Each wall is flat, endless, passes through zero and stands at right angles to its row. A trip goes straight from one point to another. List the walls that it crosses, first one first.

Walls:
(1): [ 25 -46  46]
(2): [-69  -6  26]
(3): [  4   1 -41]
(4): [  3 -45   3]
(5): [-29 -45  36]
(6): [ 9 19  8]
Trips:
[-2 -5 23] to [-18 -43  74] -> 6
[ 56 -59  -2] to [ 55 -13  31] -> 3, 6
[-40  39 -28] to [21 73 27] -> 3, 2
[48  2 21] to [ 8 31  8] -> 4, 1
[ 15 -37  -2] to [ 14 -26  22] -> 3

Walls:
(1): [-18 -28  23  -1  14 -24]
(2): [-4 53 -7 19 11 16]
(3): [ 21  -3 -43  -1  -1  15]
(4): [ 54  72 -32 -62  30 -22]
Trips:
[-11  -9 -59  45  25   2] to [-23 -42 -26  -5 -10   7] -> 2, 1
[-18 -30  49  21  23 -34] to [ 18 -19  -4 -45   2  68] -> 3, 1, 4
[-24   3  35 -40  46  -5] to [ -1  -3  25  27 -22 -53] -> 4

Walls:
(1): [-11  -2  31 -38 -17   2  40 -50   4  50  44]
(2): [ -8 -13  -1   9 -27  41 -11 -44  21 -49  16]
(3): [ -6 -30 -15  13  -4   6 -14  33   2  41   0]
(4): [-14  32 -95 -40 -18   3   3 -13  35 -57  17]
Trips:
[  4 -13   4 -38 -21   6 -31  43  42  -4  22] to [ 16  12 -72  11  50 -31 -26 -12  42 -38  24] -> 3
[-52 -35  22 -19   7 -45  21  -1 -18  54 -54] to [ -6 -31  -4 -38 -24  -3   8 -11 -15 -25 -37] -> 3, 4, 2, 1
[-54  -5  18 -19  10  10   2  76 -20  30  48] to [ -6  20 -29  18 -30  18 -26 -27  14  10  10] -> 4, 2
[ -5  55  55 -11  13   9  -9 -26 -41 -42  10] to [-70 -24 -41  -1  -1 -28  -9   3  30 -21  10] -> 4, 1, 3
[ -7 -25  -6   0  22 -14  25   9  10  18  41] to [-40 -24  15 -26 -16 -18  15 -73 -43  12  -3] -> 3, 2
[-10  32 -22 -46  14  32 -13  18   3 -35 -43] to [ -8  23  17 -16  42 -11  41 -27  34  24 -36] -> 2, 1, 4
[ 27  11  36 -18 -14   4  16  32  34 -18  25] to [ 59  13   3  17   1  85 -10  47  29  34 -20] -> 3, 1, 2

Walls:
(1): [ 43  -2 -42  14   5  10 -11  -8 -28  23  -3   1 -11   7]
(2): [  3 -21  -4  -3  12 -48  -3   1 -13   0  -9   1  56  37]
(3): [ 32 -34  51 -44  13   3 -30 -24 -37  21 -31  21 -21  17]
(4): [-23 -27 -23   5  -8  12  31  42  -3  59  10 -16 -50   7]
(5): [ -2 -71  22  -5  65   7  62  -5  -2  10 -42 -62 -75 -30]
(6): [-11  48   5 -59  83 -37  16  11  30  -3 -14   7  42 -20]
(7): [ -6 -25 -47 -13 -40   9 -55  72  -6 -44 -27  -6 -46  10]
(8): [-10  12  14  -9  -2  78  -7 -36  37  30 -26  17  -7  -7]
(9): [-10   1   4  12 -17   3  17 -46  43  20 -20 -12   2  -2]
(10): [-13  15 -16 -15 -52 -36  21  26 -30   9 -19 -25 -48  23]
Trips:
[ 32 -34 -16   5  17 -13  10  44  -9  27 -55 -19 -31   9] to [ -7  18  10 -27  -9   4 -53   6 -32  47 -21  28  21 -52] -> 6, 8, 2, 5, 10, 4
[ 20  11  18 -37  13  26  48   0  76  -8  23 -71 -22   9] to [-29  10  60  16 -19 -54  13  23 -20  42 -47  39  -1   2] -> 10, 3, 2, 8, 5

Walls:
(1): [ 33  31 -13  28 -32  37  -4 -25  85 -15   2  14  14 -11  11  19 -22  20
 -30  12  17  -3 -16  14]
(2): [ -3  19 -55   3 -90  51   8  -7 -15  -2 -35  -9  -3 -39   4  14  10 -15
 -13  16  10 -28  -7 -11]
(3): [ 14  29 -43  26  29   5 -21 -18  58  15  23 -23  -4   0 -67  37 -16  13
  19 -40  -4  -8 -41 -24]
(4): [ 43  16   2 -39  36   5  47   3  38 -41   7 -16   6 -27 -18  95 -23  23
  -6  12  13 -46 -34 -10]
(5): [ 26 -34 -32  23  25  -2 -10 -15  -9  23 -29   5 -10  -2 -31 -48 -24  17
 -20  -7   4  60  58 -30]
(6): [ -3 -41  -3  78  -7  41 -17   7  20 -27  74  32  10  53  11  32   7 -61
 -21 -34 -20  61  -3  30]
Trips:
[-21  -3  10  30 -56 -24  10 -23  -3 -12 -84  24   5 -38  52 -42 -28 -29
 -34 -14  41  11 -15  -7] to [ 54   6 -23  24  33   2  42  26  -4  17  -3 -36 -43 -55  -4   6 -25 -26
 -27   6   4  39   5 -29] -> 4, 3
[-44  18  39   2  28  44  -3  26 -37 -10  13  -6 -21  54 -15 -72 -19 -72
 -16 -11 -34  31 -28 -29] to [-42   3   9  -4 -14  53 -10 -40 -13  -9   4 -13 -28  29 -70 -47 -36  14
  25  10 -59 -50 -18  18] -> 3, 5, 2, 6
[-12 -48  15  24  -7 -31  33 -35  47 -37 -14   8 -29 -19 -17 -37  29  42
 -21  -5  -7  11 -74  55] to [ 70 -35  10 -34   6   2  -1 -17 -11  38  -3  44  -1  17 -33 -13 -34  -2
 -16  26  25   2  -2 -27] -> 5, 6, 3
[-21  50  14  22 -33 -33 -28 -31  64 -16  64   6  -7 -40 -29   4  -2  27
  28  -2  -6 -66  13  -2] to [  8 -17  49   4   2 -22  -3 -32  40  29   6 -10  61 -14  -4 -38 -25   5
  50   1  29 -23  -5  20] -> 2, 4
[ 21 -60 -44  31  13  29  51   4  14 -13   2 -38  -4 -16 -71   2 -61  27
 -40 -11  14 -32 -14  53] to [  2 -31  24 -34  -4  11  81  81 -35 -22 -39  -9 -19  -4 -23  74  26  45
 -25 -24 -39 -24 -45 -29] -> 6, 5, 1, 3
